Every row gives one point. To make a cloud, some directions were put in groups of two or more. Within a group, all points are equally far from the middle, so they leave a hole (a ring in 2 directions, a hollow ball in 3). The other directions are filled evenly. Then the cloud was stretched, turned, moved and blurred a little. Count the holes, and give their numbers of directions, smallest first.

Cloud (20 x 3):
[[ -4  45  43]
 [ 23  26  33]
 [ -9  35  -4]
 [-40 -15  58]
 [ 31  11 -14]
 [  5 -24  44]
 [-40 -14  43]
 [ -6 -27  44]
 [-43  -5   7]
 [ 29  13  11]
 [-16  35   0]
 [-43   0   2]
 [ -1  38   5]
 [-38  10 -12]
 [-44  -8  25]
 [-43 -10  35]
 [-24  29  -8]
 [ -9 -26  52]
 [-25  38  25]
 [ -7 -24  63]]
Holes: 1 (2)

Cloud:
[[  5  32  -9]
 [ 32 -32  33]
 [-17   7  20]
 [ -6  26 -26]
 [ 47 -27  37]
 [  6  36  11]
 [ 47 -28  24]
 [ 41 -27 -24]
 [  2 -17  46]
 [ 42  37  14]
 [-10 -13  31]
 [ 45 -10 -28]
 [ 61 -15  32]
 [ 20  40  13]
 [  5 -23  40]
 [-31 -13 -11]
 [ 44 -25 -18]
 [ 42   3 -31]
 [  4  35  36]
 [-29 -28 -13]
 [ 47  23  -3]
 [ 36 -29  40]]
Holes: 1 (2)

Cloud:
[[-48  28   7 -13]
 [-12 -30 -26  49]
 [ 34   6 -38 -43]
 [-52   7 -32  -2]
 [ -8 -23 -53 -21]
 [-24 -31 -36 -40]
 [ -1  23  27 -38]
 [-17   8 -63 -10]
 [ 10  34  20 -40]
 [ -6 -13  19 -45]
 [ 10  51   6 -39]
 [ 40   8 -19 -35]
 [ 11 -21   7 -48]
 [ 18  -7 -55 -37]
 [ 26 -28 -31   0]
 [-27  24 -19  45]
 [  9 -23  17 -35]
 [ 30   3  30 -15]
 [  5  26  47  25]
 [ 25 -16  38  -2]
 [ 43  19  29  18]
 [ 25 -20 -39 -15]
 [ 33  37  -2 -27]
 [-12 -28  -4 -53]
 [-34  45   3   1]
 [  0 -40 -18 -27]
 [ 32  -3 -39 -36]]
Holes: 1 (3)

Cloud (29 x 4):
[[ 23 -39 -21 -27]
 [ 18 -18  -3  36]
 [ 54 -36  26 -32]
 [ 12   3  41  14]
 [-23 -35  17 -31]
 [ 57 -47  -7 -34]
 [-16 -37 -10 -10]
 [-14 -45 -10 -52]
 [-12  33  13  -5]
 [-40 -23  11  38]
 [ -3   2  42  -8]
 [  2  23   9  18]
 [ 43 -29  32 -48]
 [ 15   1 -20  28]
 [-23 -40 -17   8]
 [ 65 -23 -25  16]
 [ 52  17 -22   9]
 [-29  32  39 -23]
 [-28   1 -37  39]
 [-27 -60 -38 -57]
 [ -7  28 -34 -20]
 [-43  -2  17  -5]
 [ 30  -2 -15  10]
 [ 36 -48   8 -52]
 [-12  28 -51   7]
 [ 19  25   7  10]
 [ 17 -48  34   4]
 [ 16 -33 -13 -23]
 [ 24 -23 -25   3]]
Holes: 0

Cloud, 30 rows:
[[ 58 -23 -24 -17]
 [ 29  41   0 -28]
 [ 11 -22  47 -38]
 [ 11 -22  24  33]
 [ 65  -6  -5 -22]
 [ -4 -15 -51 -12]
 [ 36  38  17 -15]
 [ 23 -39  25  15]
 [ -4  31  35 -39]
 [ 19  38 -27 -24]
 [ 24   1  50 -36]
 [ 10  -4 -32  27]
 [ 52 -14 -38 -27]
 [-15 -16 -36  15]
 [ 30  21 -42 -24]
 [ 15 -33  14  29]
 [ -4 -37 -14 -54]
 [ 21  33  39 -17]
 [-21  35 -14   1]
 [-10  13  38 -45]
 [ 48 -31 -18   4]
 [-10 -17  33 -51]
 [ 35 -40  -7  12]
 [-20  -2  21 -55]
 [ 11  25 -43 -19]
 [  9   8  21 -64]
 [ 15   1  34  31]
 [-12 -52  -8 -22]
 [-15   4  20  36]
 [-35  -8  40 -12]]
Holes: 1 (4)

Cloud, 55 rows:
[[ 39 -18 -20  20  30 -15]
 [ 44 -23   6  40  16   6]
 [ 12  54 -62  -5  11   4]
 [ 19  18  33 -21 -41  -5]
 [-37   7  -2 -11 -40 -10]
 [  4  -8 -41  47   4 -18]
 [-13 -18   1   0  45 -19]
 [-19  44 -52  26 -18  30]
 [ 11  54  18  40 -30  -4]
 [-19   4  48 -25  19  28]
 [-12  37 -19  28 -33  58]
 [  7  -1  10  18  63  27]
 [ 28  -7  -1  33  17 -34]
 [ 21  53 -39  27   6 -29]
 [  7   7 -51  50   3  -6]
 [ 21  57 -11 -18 -42  -5]
 [-27  15   3  10 -26  68]
 [  5 -41 -24   3  30  -7]
 [ 55 -26 -21  19  12   8]
 [-31  32  44  20  -4  46]
 [ 16  -6   9  -5 -22 -45]
 [  0  35  30 -39 -25   6]
 [  8 -25  37  40  11  26]
 [ 10   5 -51  29 -14 -29]
 [ -8  22  26 -44 -13  -8]
 [ 24 -40 -12  23  30   4]
 [  8  55 -17  58   0  -6]
 [ 49  23 -42 -10   5  57]
 [ 61  38  17  26 -11  19]
 [ 19  24  40 -11 -24  57]
 [ -1  50 -34 -46  -7  13]
 [-13  46  42  38  -9   4]
 [-34 -27   3  44   0  11]
 [ 28  -1  41  41 -16   5]
 [-34  59   5 -16  31   4]
 [-17  64 -39  12  17  45]
 [ 38  44 -31  28 -40  23]
 [-17 -38  14 -25   4  -1]
 [ 38  -7   6 -52   6  26]
 [  1 -24  24   7 -46  34]
 [-14  50 -15 -15 -47  17]
 [ -6   4 -40  28  15 -36]
 [-26 -14   7 -19  26 -21]
 [-21 -26 -13  -9 -24 -25]
 [ 20   1 -21  13  58  44]
 [ 11  40  34  27 -43  18]
 [ 15  41   7 -34  47   3]
 [ 36   0   5   7   5  79]
 [  2   1 -35  65   1  11]
 [-51   1   4 -14  20  -8]
 [-40   0 -22  47  16  33]
 [ 35 -41  -6  27   7   0]
 [ 15  17  15  14  64  11]
 [ 21  63  19 -24 -19   0]
 [-57  -8   9  11   0   6]]
Holes: 1 (6)

Cloud:
[[ 40 -23   8  -5  34 -26]
 [-23 -28  -8  10 -18 -29]
 [-33 -13  11 -35  31   5]
 [ 50  19 -29  -9 -26 -36]
 [-30 -25   2 -37  22  31]
 [ -9 -28 -35  15 -32 -27]
 [ 36 -28 -54 -28 -45  -3]
 [-23  -6 -16 -60 -39  30]
 [ 49 -12 -53 -14  34   7]
 [  9  39 -32 -21 -49   9]
 [ 42 -34 -17  17 -30  -2]
 [ 38  -7  20 -39  33  29]
 [  4 -38 -45 -57   4 -40]
 [ 30 -40 -17 -58 -15 -41]
 [-12  23 -39 -50 -24  32]
 [-27 -44  10 -32 -30 -23]
 [-13 -28 -37   2  23 -24]
 [-23  -6 -36 -69  11  18]
 [-15   8  18   3 -11 -26]
 [ 47  32 -31 -13 -40   5]
 [-13  15 -12   6  -9  41]
 [-11 -22 -54 -47   3 -37]
 [  3  33 -21 -56   9 -31]
 [ 41 -16  16 -27  17  38]
 [ -7 -50  -5 -39  27  26]
 [ 37   4   0 -67  23 -28]
 [ 33 -11  32 -29  -6 -30]
 [ 29  19   4  -1  40 -13]
 [ 35  -5  32 -30 -33   0]
 [-27   7  -4 -71  22   5]
 [ 31  32 -16  -3  40   2]
 [ 11  39 -31 -34  10 -33]
 [ 33  17   8  16 -27 -14]
 [-18 -36 -11  10 -18 -29]
 [ 28 -25 -64 -25  31  -7]
 [ 17  10  36 -18 -35   7]
 [ 47  11 -13 -48 -44  -9]
 [ 11  22  18 -55 -30  32]
 [-20  -5 -14   1  -4  41]
 [-17 -11 -31  12 -26 -31]
 [ 32 -43  -2 -50 -37   9]
 [ 47 -11 -31 -63   3  26]
 [  7 -55  -7   1   7 -34]
 [ 45 -20 -36   2  24  27]
 [-10  11  28 -31 -36  29]
 [ -4  12  30 -46 -21 -28]]
Holes: 3 (2, 2, 2)

Cloud (85 x 8):
[[-57 -28  23  40  24 -12 -62   3]
 [-19  19  -1 -17   8  51 -26 -53]
 [-15  42  -5  45 -18  13   1  41]
 [-45 -12  -9  38  -5  44 -35 -45]
 [-36  18 -36  13  54  41 -12 -34]
 [-30 -23   6  -6 -54   4  -8 -10]
 [-18 -24  24  67 -27 -16  17 -44]
 [ -7  44  10  44 -12 -17 -21  20]
 [-38  17 -36 -39 -17  19   4  34]
 [ 39  35  -4  48 -23  19 -24  -8]
 [-28  -9 -47 -27  -4  28  -6  17]
 [ 19  32 -28   3 -17 -17 -35 -29]
 [-26  23 -26  22  -2   0  32  24]
 [-13  16 -33 -18  10  -3  13  15]
 [-35   2 -35  21  15  -1  45 -11]
 [ 41 -15 -46  64  22  42  -3   2]
 [  7  54  14  44 -35 -13  -5  60]
 [-33 -47   7  37 -44  40 -17  -7]
 [ 13  28  40  54  49 -23  -5 -43]
 [ -2 -38 -15  54  12 -45  17   0]
 [-31   7 -43 -10  41 -32 -10 -32]
 [ -1 -27 -12  49   8  -7  19   6]
 [ 38  24   8   0 -19   2   2  25]
 [-24 -15 -34   4 -40  -1  -5  -6]
 [ 17  15  22  16   3  37 -15  11]
 [ 37 -22   1  27 -25 -17  47 -25]
 [-46 -18  -5   9  16  14 -27   4]
 [ 38   9 -52  36  37  -7  34  -5]
 [ 39 -25  -3  29 -11  25  26  31]
 [ 42  -7 -28  38  20  39  42  -9]
 [  6  48   1  35  18  53 -39  15]
 [-27  39  22  33 -51  23   2  36]
 [ 11 -12  16  57 -70  19  12  -2]
 [-14  -1 -12 -15  37  46   8  15]
 [-30 -29 -19  29 -63 -28 -46 -16]
 [ 27  64 -36 -17 -21  35  34   0]
 [  8 -19  13  28 -21  -3  18  32]
 [ 15 -45  36  18 -11  19  38  36]
 [  8 -41  -2  51  -6  22 -29   4]
 [-13 -16  10  18  -3   3  21  10]
 [ 52 -18  16 -10  14  24 -37  -3]
 [ 30  17  18  23  38  38  30  -5]
 [ 35 -24  36  33  -5 -19  13 -10]
 [  9  26   5 -11 -17 -31  13 -45]
 [-48   0   5  21  -4 -17  13  42]
 [ 39  21 -40  -1 -53 -27 -42   3]
 [-21   4  47 -13 -14   0 -24 -10]
 [ -9  11 -20  68 -53  20  24 -28]
 [ 17  24   9  46 -20  46 -60  -2]
 [-29  10 -49   0   2  17  64 -28]
 [  2  56   8  37  10 -49  17 -30]
 [ 26  41  41   0 -44  37  24  18]
 [ 29  17 -14   7 -54   2 -57  31]
 [ 60   8 -33  29 -27  30  16   8]
 [ 17 -29 -42  43  18  30  61  -6]
 [ 28 -20  37  59 -20 -38  -6   2]
 [-14 -54 -58  38   9 -34 -15   7]
 [ -5 -48  27  31  14  42  19  17]
 [-38 -29  13  67  -4   3 -24 -59]
 [-11 -10  42 -21   7 -21 -16   7]
 [  2  12 -39   9 -67 -23 -18  42]
 [-22  -3 -12  38 -55  23  21 -45]
 [-32  45   1   8 -31  42  -5  -2]
 [ 36 -14  -8 -11  17  40 -30 -32]
 [ 12  -9  39  16 -54   9 -39  29]
 [ 34  12  50  65  23 -20  15 -11]
 [-10 -30  17  24 -65  12 -12 -15]
 [ 34  -5 -13   4 -62  31  12 -15]
 [  7  25 -47  32 -52  29  22  29]
 [ 42  23  11  60  10 -42  -8 -34]
 [-48 -10  28 -42 -23  39  -5  16]
 [ 37  39  -6 -18 -19  -6  23 -22]
 [-35  41   1  42  -5   4  26  18]
 [  7 -16 -24  -1 -26  47 -11   5]
 [ 10  27 -42  24  46 -27  36  -4]
 [ -6 -42  -7  29 -26  23   7 -43]
 [ 43   4  20  52   5   9   6 -14]
 [-23 -33 -45  11 -28  17  10  -4]
 [  2   2  16   0 -12  17 -20  22]
 [ -8  -7  13  -7 -27  38  23 -58]
 [-47  35 -16 -13 -26  43 -34  13]
 [ -5 -40 -15 -13  21 -51  52  -6]
 [ 15  38  33  -2  10  45 -21 -34]
 [ 30 -26 -60 -14  28 -13  -4 -36]
 [-37   2 -13  -5  21  20  28  55]]
Holes: 0

Cloud:
[[ 41  52  33  36   7  -8  23 -17]
 [  3  50 -16  52 -18  20 -20  19]
 [ 23  42   7 -17  -7 -37  32  -8]
 [ 17 -29 -43  27   3 -31 -37   8]
 [-48   4 -34  30   2 -17  -9  -2]
 [  1  46  18  28  66  -2 -24  24]
 [ 30   5  -3  26  46 -39  -4  25]
 [ 23 -20  30 -11 -20  40 -29 -36]
 [-10  27  44 -45  49   2  -4  26]
 [ 29  21 -18 -25  39  19 -63 -18]
 [ 33  53   3  37 -21  48   7  23]
 [ 17 -21 -16 -31 -10   8 -44  31]
 [-45 -10  23  18 -26  22  22  37]
 [-26  -4  61  24 -26  16  21  24]
 [-30  -5  34 -22 -43  18   4   5]
 [ 32 -22  30  19 -37  43 -21 -16]
 [ 25 -34   4   3 -38 -18  27 -23]
 [ 18  55 -21  -4   6  36  42  -6]
 [ 17 -16 -32 -32   2  13 -54  -8]
 [  8 -35  20  25  12 -24 -22  36]
 [ 10  68  -3  28  39  38  -3 -17]
 [-11  19  58  -9 -15 -10  40 -28]
 [ -3  59  -6 -22  50  40   2 -13]
 [  2  -6   0 -16 -57  15  23 -27]
 [ 68 -23   0  45  -5  15   1 -19]
 [  2  -2  18  83   3   7 -12 -13]
 [-23  63   0   0  36  50  -9  14]
 [ -3  35  42 -51  -4   9  15  39]
 [-43  22  32  10  19 -31 -26 -22]
 [-39  46   2 -24  24  10   8  48]
 [ -8  27  39 -39  14  -3   2  56]
 [  9  -9  -1   6  63 -18  19  -7]
 [-12  31  11   7   7  13  39 -65]
 [-12  -7  10 -44  42  40  -4  14]
 [ 18  55  42  54  25  19   0  17]
 [ 19 -14  -7  11   9 -18 -30 -68]
 [-22  45  41  53  17   4 -10  33]
 [-34 -21 -16  46  25 -10  18   4]
 [ -7  -4 -29  21  15  41   7 -54]
 [-12   7 -16   5   8  11  15 -73]
 [-24  10 -29  43  22   3 -32 -45]
 [  2  26  23 -26 -52  10  24 -20]
 [ 29  25 -35  25  46  33 -41   8]
 [ 18 -19  11  18 -39  53 -29  -6]
 [ -9  16  32   6 -11  34 -40 -45]
 [ 19  -8  46 -44  35  17   1  -6]
 [ 66 -11  -2  40  -5  40 -19  18]
 [-14  32 -10  48  -2 -13 -46 -19]
 [ -4  48   0  34  22 -45  10 -14]
 [-40  58   5 -35  31  12 -14   3]
 [ -3   0 -33  51  -7 -12 -42 -31]
 [-60  -7  34   5  18  10  25   3]
 [-42  16 -22  42  30   2   4 -31]
 [ -6 -28  28   5  14  28  52 -15]
 [  7  21  29  31 -41   3  61  11]
 [ -6  -7   3 -42  35  44 -31  -1]
 [  6  44  64  -9 -25  34  -4  -5]
 [-18 -14  50  18 -30 -11  -3  15]
 [-13  43  -6   4  12 -38 -20  43]
 [ 31 -18 -39 -38 -14   2 -10   8]
 [ -5  50  26 -33  36 -33  -9 -11]
 [ 42  38  28  39  46  -8 -22  12]
 [ 11 -14  12  15   5  51  36 -47]
 [ 50  13   9  39  29  41  22  24]
 [ -3  38  28   9   9  16 -21  71]
 [  3 -13 -37  62  11  18 -35 -15]
 [-34   8 -12  53 -16 -12  26  27]
 [ 37 -30   5  24 -46   4  29 -18]
 [-26  -1 -28  23  28  -4 -37 -50]
 [ 22 -21  13  69   5  -6 -31 -15]
 [ 12  15  13  -3  42  63  23  29]
 [ 39 -20 -26  -5 -24  29   6  41]
 [ 25  21  -5  32  56 -24   8  20]
 [ 80  18   0  -6 -13  15 -18  -2]
 [ 15   8  16  18  -4  15   0 -78]
 [ 13   5   3  38  49   2  -4  52]
 [ 17 -17  44  22  50   9 -29 -13]
 [ 38  48   7   8  38   0  35 -23]
 [ 35 -28  -4 -16 -21 -10   0 -49]
 [-37  -2   3  30 -31   1  40  34]
 [ 42  50 -20  11  26  52  -2 -10]
 [ 32  22 -14  22  34 -43 -16  27]
 [  7  -8  -7  48 -16 -28  39 -31]
 [ 29  37  11  46 -47  11  18  18]
 [ -5  54   0 -48  38  -9  -4 -21]
 [-23  41  24  13  19  -7  65 -13]
 [ 34 -22 -12  55 -43  18  17 -12]]
Holes: 2 (2, 6)

Cloud, 80 rows:
[[-43  35 -13  -6 -36 -29  16  44]
 [ -5   0 -14 -49 -29  69  29 -22]
 [-68  19  18   3  24  21   8  11]
 [-44  11  31   3  23  29  -5  30]
 [  1 -32 -41  -8  36  35  50 -17]
 [ 16  30  18 -18 -34  40  11 -55]
 [-43  -9 -34  21  -3 -17 -14  60]
 [  8 -33 -54   3  -3 -37  -5  29]
 [-49   9 -17 -11  10  -5   8  69]
 [-22  25   9   3  17  60 -27  35]
 [ 13 -46 -52   4 -38 -12 -38  27]
 [  6  44   5   3  26  65  29 -30]
 [ 33  -8 -31 -43 -25 -16 -28   6]
 [-47  23 -39 -16 -49  16  12  -2]
 [  8  30  -5  17  41  -9  18  49]
 [ -1 -34 -67   3 -43  31  -9 -30]
 [-37  27  33 -20 -31  -7  19 -26]
 [ 10   5 -64  37 -13  78   0 -17]
 [-33  53 -12  -2 -20  43  68   2]
 [-48  24  34   1 -40 -22  21  13]
 [ 10 -10   9 -10  15 -16 -10 -30]
 [-24  11 -50  27 -32  80   6 -14]
 [ 12  23 -45  11  41  27 -29  -1]
 [ 14  20 -41  17  44  26 -24   8]
 [-21 -56   3  -8  22  21 -24   5]
 [-27 -14   1  37  25   2 -24  20]
 [-16   1 -32  40  36  66 -13   2]
 [ 43  -3  -1 -39 -44  21  15  -3]
 [ 37  23   6  16  20  56   6 -14]
 [-15  33 -25  -6 -57  15 -20  28]
 [ 49 -39 -55   3 -47   3 -37  12]
 [ -3  47  12  -8  27  64   9  -8]
 [-24  19  27  16   6  31  11  68]
 [ -4   6  -1  32  15 -38   4  11]
 [-29   2 -37  14 -48  -6 -20  44]
 [ -8  22  32 -13  33 -11   7   8]
 [-10  31   9   6 -37  84 -15 -15]
 [-26  20 -56   3  34  -3  24 -19]
 [-36 -25  28  -6  14  22 -32   5]
 [  7 -55 -20  -3  36   6   5  15]
 [-16  46 -14  -5 -14 -28   9  22]
 [  0 -57 -13  -9 -19   3 -54   1]
 [ -3 -41  14  18  33  16 -27  12]
 [ 24 -14  -5  33 -36  44 -25 -33]
 [ 21  -9 -72  26 -40  36  -5  -3]
 [  7 -47  23  -2  -5  45 -10  38]
 [ 12 -36  26  27 -16  32  10  33]
 [-36  10 -21  48 -16  52  44  -4]
 [ -2 -47 -21   8 -17  39  46 -19]
 [-46   2  24  18 -46  -2  16  -2]
 [  8  20 -30  31  44  53  10  -8]
 [-29  -1  53 -22  20   7   8  37]
 [-20  15  27 -30 -36  22 -25 -37]
 [ 32  -5 -48 -20 -16  49  34 -34]
 [ 18 -14  18  15  37 -19 -11  18]
 [-61  -6 -46 -11 -40   4  17   0]
 [-33   8   3  13 -17  17 -53  10]
 [-62   1 -29  28  18   9  -2  20]
 [-17  21 -40  18  47   2  23   5]
 [-30  12 -52 -21 -56  52 -17 -22]
 [  7  21  30   9 -47  47 -14  29]
 [-23  -1   3  34  21  39 -15  51]
 [-13  44   9 -18 -19  21 -28 -37]
 [ 28 -13  -4 -51  25  26 -13  20]
 [-27  47 -29 -24  21  36 -23 -19]
 [ 24  48  -3   4   6  44  13  34]
 [ 16   1 -63  -4  41  33 -17   3]
 [ 42 -16  -3 -20 -15  10  47  16]
 [ 17 -17  -6 -36  44  44   5 -39]
 [-45  -1 -40  18   9  23 -34  21]
 [ -2 -34  10  12 -11  72   4 -22]
 [-41   5  -9  15  28  64 -45 -11]
 [ -7  27 -38 -31 -51  22  31  -5]
 [ 20 -12   1   7  50  53 -24 -38]
 [-53  39 -18 -18  12  -7  20  21]
 [ 24   0   1  28 -19 -19 -18  -9]
 [ 13 -10 -22 -39 -13 -40   5  18]
 [ 13  -9  -7 -55 -29 -16 -27  16]
 [-23  -4 -24 -19 -66  -7  23  42]
 [ 14  -8  36 -30  19 -35  -2  28]]
Holes: 3 (2, 2, 2)
